Every row gives one point. A path goes straight from each point to the next, and from the last back to the first. The post is the endless flat space through its rows: a point in 2 columns, a line in 3, a plane in 4, and so on, so that a path can go around it. How many times does the path go around the post? Going back the other way cancels.
In the rows, zero is written as 128.

Post (1 x 2):
[[136 152]]
Path:
[[111 151]
 [109  79]
 [153 116]
 [186 171]
 [160 191]
 [192 182]
 [148 186]
 [108 160]
 [ 88 127]
 [138  96]
 [188 137]
 [203 201]
 [188 205]
 [173 154]
 [141 134]
 [147 129]
 [191 141]
 [196 142]
 [170 199]
 [105 199]
 [103 147]
 [ 93 113]
 [161 115]
 [186 146]
 [178 210]
 [123 194]]
Times around: 3

Post (8 x 9):
[[166  62 175  81  76  94  89  75 106]
 [ 80 139 131  77  42 172 175 141 180]
 [ 32 147  73  87  40 146 112 156 165]
 [ 77 215  66 177 174 124 134 157 178]
 [ 77 150 167 137 137 129 110 124 169]
 [138  83 154  76  85 120  98 164 144]
 [ 97 169 123 102 212 118 116 111 156]
 [128  73 147 120 181  41 106 103 146]]
Path, 22 rows:
[[ 54 126 152  91 151 142 149 125 138]
 [ 95  91 163 123  34  54 170 154 134]
 [115 153  96 124  79  85 105 136 188]
 [ 93 129 147 148 112 118 118  68 185]
 [ 67  36 212 165 143 111  70  70 137]
 [125 137 115 108 182 110  94  52  68]
 [ 91 201 153 100  90 124 133  61 123]
 [ 77 153 134  97 168  94 169  91 209]
 [ 86 130 150  87 113 133 137  66 184]
 [140  81 165 143 110 157 172 159 172]
 [125 112 161  84 152 130  97  82 116]
 [ 57  63 131   7 207 161 118 149 216]
 [ 93 175 137 134 120 139 145 133 199]
 [ 80 158 114 114 133  81  96 102 157]
 [ 96 158 157 139 105 106 163 104 107]
 [116 109 117 103 185 125  93 139 108]
 [ 94 106 188  34 119 182 146 130 189]
 [ 92 135 123 148 189  70  99 204 223]
 [130 145 170  84  29 107 119 204 174]
 [121 135 124  42 171  97 121  70  64]
 [120  75 100 154 134  68 152 132 151]
 [131  89 212 133 117 220 115 217 206]]
Times around: 0

Post:
[[ 88 105 123 137 140 130 181 132 126 153 129 137 152 122 126 114 107 102]
 [169 109 121 141 119 126 159 128 131 162 116 153 150 141  95 163 115 113]
 [159 150 122 129 136 149 166 159 133 137 146 148 131 126 145  98 147 100]
 [125  99 174 112  92 131 116 122  87 168 141 159 121 138 130 108 132 117]
 [166  97 168  85 139  34  85 212 168  95 100 126 115 168 135 101 172 142]
 [ 74  77 121 177 123 181 112 163 107 180 141 131 144 102 125  78 166 118]
 [167 122 125 107 175 128 150 130 126 156 146 112  99 100 120 122 124  76]
 [177 147  86 152 123 114 147 125  73  94 161 108 154  88 110   7  76 113]
 [137 109 143 121 166 146 141 108 107 191 150 108 131 130 143 102 106 146]
 [114 122 127 117 111 152 103 113 170 166 111 197  80 133  85 150 170 114]
 [115 118 140 168  51 123 189 113 140 131 109 135 117 122 168 126 118 117]
 [161 129 156 118 142 175 143 183 207  96 187 128 132 113 125 141 172 116]
 [122  80 169 143 134 129 141  90 128 154 139 168 133 104 181 167 163 140]
 [134 105  91  76 112 151 146 149 154 148  48 142 160 116  97 181 142 105]
 [154 127 190  95 161  41  82 162 116 131 111  95 136 161  85  67 189 147]
 [107 111 124 156 107 144 132 118 123 119 108 113 152 166 163 127 132 103]
 [157 122 165 132 168 168 162 162 147 109 109 146 110 111 140 174 129 118]]
Path, 31 rows:
[[135 114 142  85  88 137 150 157 106 174 163 124 125 117 163  77 141 164]
 [ 88 131 138 130 136 161 171 105 184 138 189 151  64 103 104 102 132 119]
 [ 79 101 131  98 220 199  86 132 155 118 149 152  65 109 144 190 152 118]
 [ 67  78 134 126 100 152 149 181 131  89 109 149 113 139  88 104 133 109]
 [197  80 133 124 110 129 164 162 138 108 139 153 137 139 139 126 146  94]
 [148 124 129 158 116 124 186 136  95 131 114 167 115 132 117 132 113  93]
 [169 109 145 119 117 105  86 173 110 145 125 149  82 153  87 134 120 140]
 [199 114 141 126 111 121 131 176 104 142 143 182 103 145 138 101 185 140]
 [149  79 133 117 100 111 159 100 109 169 117 153 113 177 167 124 102 100]
 [155 150 183 151 143 143 170 159 116 205 160 139 125  98 126  55 180  76]
 [144 149 171 188 110 139 154 139 181 131 165 140 153 144 139 141 157  64]
 [136 123 166 139 138 132  87 137 111 163 130 153 134 182 116 124 122 173]
 [155  75 116 167 103 135 189 191 142 111 113 113 123  45 113 159 114 109]
 [106 112 120 143 165 190 166 141  99 118 141 126 139 111 148  94 139 105]
 [128  82 124 108 116 144 132 126 110 136 115 141 123 117 161  72 155 113]
 [177  83 160 133 157 113 107 160 145 143 117 124  38  85 157  92 105 119]
 [113  76 155 100 148 164 143 162 129 129 152 133 140  50 138 129 107  53]
 [143  83 144  90 105 135 156 134 146 116 126 164 150  88 123 117 165 103]
 [120 117 131 153 170 141 134 130 158 146 141 124 148 131  48  91 182 149]
 [174 106 154 125 121 128 140 128  89  49 168 150 146  98 141 139 138 147]
 [ 88 113 203 145  47 166 195 166  98 147 170 183 181  87  89 124 141 117]
 [ 95 120 138 137 217 160  87  35 194 156 131  78 127 130 165 161 124 162]
 [131 127 157 122 126 125 135 124 113 119 118 150 153  90 136  94 138 105]
 [115 177 138 117 177 115 170 161 125 160 186 160 167 134 135  48  96 132]
 [123 133 163 139  91  94 155 156 132 121 131 152 116 180 117 145 113 148]
 [108  95 103 150 129 157 170 150 138 161 184 128 132 158 142 117  86 159]
 [122 107  86 138 127 117 161 136 150 155 147 107 181 154 132 117 170 105]
 [141 108 144 144 130 167 179  91  96 186 170 132 157  62 125  99 156 120]
 [168 116 104 125 143 116 136 143 137 127  81 116 115 109 117 108 125  28]
 [185 115 124 107 151 131 157 115 102 174 148 175 136  50 164 105  80 125]
 [ 89 114 210 151 165 154  94 162  96 138 167 158  78 132 136 130 153 117]]
Times around: 2

Post (17 x 18):
[[159 175 183  77 152 165 101 134 113 131 112 173 178 169 125 123  85 151]
 [146  80  79 164 102 103  69 145 147 105  94 131 120 102 117 190 122 175]
 [111 159 128 138 138 163 125 112 170 135 107 118  83 177 118  75 145 105]
 [126 144 210 117 104 114 181 165 147  92  89 111  83 118 139 138 145 170]
 [116 132 101 131 149  92  97 105 176 140 139 166 122 168 114 120  53  69]
 [109  47 123 120 115 218  80 131  70 150 102 144  98 106 122 158  72 136]
 [ 99 102 136 151  92 126 113 122 130 140  88 158 157 120 128 130  69  78]
 [117 125  58 109 128  76 120 134 107 152 121 171 145 149 113 146 106 168]
 [ 82 172 117 103 145 154 119  69 143 174 178 148 139 119 140 107 130 142]
 [206 155 120 103 128 149  96 140 155 113 119 121 158 125 177 101 138 124]
 [119 155 107 156 152 118 118 108 174 155  80 166  95 147 124 116  79 142]
 [147 157 118  91 151 120 108  38 133  90 123 136 188 136 163 132 123 162]
 [194 136 160 150  87  44 124 135 114 125 102 154 136 133 120 142 118  82]
 [137 118 119 180 137  67 139  86 157 141 103  94 155 171 137  91  51 166]
 [132  71 163 232 147 110 108 169 160  40  94 151  76 118 147  84  83 132]
 [126 128  99 116 128 174 170  92 136 146 172 175 145 146 109 148 126 132]
 [ 91 137  83 126 194 123 144  48 162 134 152 117 158  85 110  95 133 105]]
Path:
[[148 160 142 150 162 118  87 103 141 143 107 116 146  62 136 104  88  60]
 [112 182 119 151 102  91 166  34 134 122  99 181 140 171 112 173  91  93]
 [151 152 163 124 138 110 125  99 155  83 129 155 108  58 105 175  99 156]
 [ 58 113 131 114 158 128 174 131  74  71 136 116 136 132 135  94 124 101]
 [165 158 249 143 171 103 121 183 128 122  94 106 155 109  95  86 146  78]
 [182 145 131  89 164  69 144  71 125 121 111  74 130 115 114 148 140  81]
 [126 166 109 179 113 108 103 200 144 182  54 178  94 166 118 105  60 187]
 [174 131  64 148 105 171  93 136 182 163 118 198 124 179  82 147  72 113]
 [113  52 144 104 119 166 174 153 126 136 154 151 132 188  88 120 119 123]
 [ 66  99 102 169 134  67 188  82 161 120  69 132 151 122 117 125 103  71]
 [ 92  99 125 152  88 147  96 170 139 127  82  85  54 175 117 134 114 108]
 [146 164  87 126 152 102 143 108 123 121  47 156  61 167  58 145 144 148]
 [191 210 124 133 147  83  75  95 125 124 178 241 194 152 171  97  79 140]
 [156 132 139  78 131  84  97 156 114 165 118 112 133  92 144  80  85  96]
 [138 137 119 108 145 117 100 138 141 146 142 157 154 136 131 113 115 145]
 [188 126 113 167 163  73  79 141 128 107 130 148 129 136 156 118 142  80]]
Times around: 2

Post (17 x 18):
[[106 137 158 112 123 103 178  90  94 101 145 117 122 144 116 135 104 131]
 [141 151 159 134 136 131 134 150  89 146 137 126 117 118  94 154 123 139]
 [176 144 120 151  82 129  79 122 166 108  94 155 134 139 143 104 107 144]
 [210 110 115  87  87 109  80 128 145  87 118 137 117 108 152  87 132 136]
 [ 56 164 169 106 155 138 123 154 110 130 151 120 113 136 129 111 113 122]
 [165 103 115 118 100  90  70 152 151  96 126 141 167  98 144 120 207 138]
 [ 95 144 122 104 147  98 116 146  95  87 149 135 142 148 127 184 123 131]
 [ 91 100 123 123 149 149 121 207  83  66 126 139 138 138 133 127 161 150]
 [106 129 132 110 130 117 189 170 108 145 132 137 116 156 118 165 132 116]
 [134 115 153  72 134 144 138 129 116 128  96 154 161 136 142 144 132 143]
 [ 85 130 137 107 151 159 124 117  85 124  97 122 101 143 124 166 141 134]
 [133 159 131 119 174 137 181  97  98 166 133 164  72 145 129 134  88 128]
 [149 179 112 110  81 121 156 102 135 109 136 142  99 114 109 114 145 146]
 [157 161 108 122 116 159 162  90 152 138 168 119 129 112 131 129 100 134]
 [186 146 132 125  79 100  58 138  98  99 103 125 139 147 186 113 153 190]
 [196 169 120 126 113 145 116 116 124 102 111 142 119 145 141  97 137  98]
 [155 101 119  98 134  84  89 157 150  80 135  91 168 153 114 120 199 184]]
Path (28 x 18):
[[149 128 162  99 180 139  70 142 110 175  60 132 150 187 119 106 129 223]
 [141 113 108 171 137 120 190 112  59  85 127 150  98 182 113 127 139  98]
 [ 90  85 147  81 127 103 104 220 125 131 141 140 163 142 179 156 153 152]
 [ 93 150 142 171 218 123  91 150  45  88 134  90  67 170 110 177 126 173]
 [180 126  71  95 167  89 132 149  86 127 114 150 101 145 180 139 122 188]
 [146 147 139 126 108 105 106 197  32 121  96 124  85 121  95 140 186 111]
 [ 73 241 160 134 111 119  76 108   9 129 151 111  69 146 126 125 132 137]
 [149 146 179 100 181 127 118 100 112 133 102 184  92 139 110 100 100 117]
 [142 135 162 135 109 172 124 148  86 114 107 127 105 114 159  99 143 162]
 [206 117  54 113  85 174 147 119 215 108 164 146 144  57 135 105 126 138]
 [200 162 130 148  77  98 138 150 117 105 125 129 170 170 135 131  87 181]
 [123 148  95 151  95 180 158 171 114 126 132 137 107 117  78 111 220  87]
 [139 139 164  65 128  88  94 187  52  87 170 139 120 130 110 108 141 104]
 [121 146 116  84  90 124 130 138  77 132  96 127 128 155 148 133 173 178]
 [141 136 121 132 141 110 151 171 135 169  99 149 187 172 159 178 133 163]
 [151 125 112  95  85 161 161 171 136  77 129 145 137  57 148 106 151 143]
 [146 113 140 139 172 173 178 131  95 143 113 139 113 172 133 166  87 118]
 [127 136 146 113 109  69 141  66 110 138 151 160  85 129 123 112 129 152]
 [166 126 138  74  95 150 121 141 121 140 108  85 154 132  39 168 139 122]
 [151 159 119 160 117 118  90 164 124 104 126 119  87 132  82 108 104 138]
 [118 182 131 136 123 122 151 155 165 123 143 161  81 134 139 108   7 111]
 [ 80 160 150 190 151 120 136 147  48  85 132 120  74 185 124 159 119 122]
 [106  96 134 107 129 148 130 173 124  90 168 169 132  87 137 107  99 104]
 [138  87  85  99 106 161  95  79 120  89 116 124 128 116 166 133 128 109]
 [146 144  72  91 122 170 129 187 132 194  82 139 128 146 127 183 143 116]
 [149 140 145 148 110 118  84 124 119  70  57 123 138 128 108 130 156 100]
 [214 157 158 132 126 114  84 101 140  92  76 164 132 167 173  94  84 169]
 [ 98 166 111 190 125 144  92 192 116  81 105 125 115 140  93 115 149  83]]
Times around: 0
